Each point is reached from the start by the listed moves, each made once or not at all, plus a little noise. Is the number of moves made odd or even? Then give how often each move was made.

Moves:
(1): [ 10.0 -11.9  14.2]
(2): [11.2 23.4  6.2]
(3): [-26.2   4.5   3.4]
Start: [ 2.8  2.0 -1.9]
Points:
[-11.8  29.1   7.5] -> even (0, 1, 1)
[ 12.7 -10.4  11.8] -> odd (1, 0, 0)
[-2.7 18.2 22.2] -> odd (1, 1, 1)

Moves:
(1): [ 10.8 -11.3   8.1 -10.2  -8.5  11.3  -6.4 -10.3  11.3  -8.9 -20.0]
(2): [  3.9  16.3   4.5 -11.6  16.1  -7.3 -12.7   9.0   2.0  17.1 -18.2]
(3): [ 17.4   9.4  11.2  -1.6 -11.3  -0.4   1.5  -5.9   7.0 -16.1  -3.9]
(4): [ -9.3   5.4  -1.5  -1.2 -18.3   2.4  -5.5   4.3   4.1   0.5   6.5]
(5): [-1.6 -2.6  8.0 19.3 -8.9 10.5 -2.8  4.3 -3.1  9.1 -9.5]
(6): [  4.6   3.1   8.9   8.8  -3.4 -27.9 -19.6  -5.1  -2.8 -17.1  12.5]
(7): [ -9.7  -3.9 -11.5 -13.0  -4.2  -1.8   4.6 -13.8 -10.8 -11.0  -3.4]
(8): [  5.2  13.9   1.7 -17.1  -0.7  10.6   3.9   1.7  -7.0  -9.1   4.3]
(9): [ -3.1  -4.6  -1.9   4.6  -7.7 -18.0   3.6  14.8  -4.4 -12.9 -18.1]
(10): [ -9.0  -4.8   6.4   4.9  12.6   1.5  -9.9 -14.6   9.2   2.3  -5.2]
(11): [ 13.2  -0.3 -17.2  -2.8   4.7  -7.7  -3.0   4.2   7.7  -2.9   5.1]
Start: [ -6.7  -1.5  -1.9   4.6  -3.5  -7.0  -3.0   9.0  -2.5  -4.9 -13.0]
Points:
[ -6.8   3.4 -22.5 -23.6   8.5  -4.5  -7.4 -13.5  -3.3 -25.5 -12.0] -> even (0, 0, 0, 0, 0, 0, 1, 1, 0, 1, 1)
[ -5.0 -10.1   2.3 -11.7 -33.4   5.7  -0.5   5.7 -16.5 -37.4 -59.8] -> odd (1, 0, 0, 0, 1, 0, 1, 1, 1, 0, 0)
[ -2.9   4.8  20.3 -14.3 -42.7  27.4 -17.6 -25.6   8.5 -38.3 -44.2] -> odd (1, 0, 1, 1, 1, 0, 1, 1, 0, 1, 0)
[-20.5   2.4  12.4  17.4 -12.5 -31.0 -38.3  -6.5   7.8 -19.5   0.8] -> odd (0, 0, 0, 1, 0, 1, 0, 0, 0, 1, 0)
[  0.9   2.6 -11.6 -15.4 -22.5   0.2 -29.0   6.2   8.5  -1.0 -52.4] -> even (1, 1, 0, 1, 1, 0, 1, 0, 0, 0, 1)
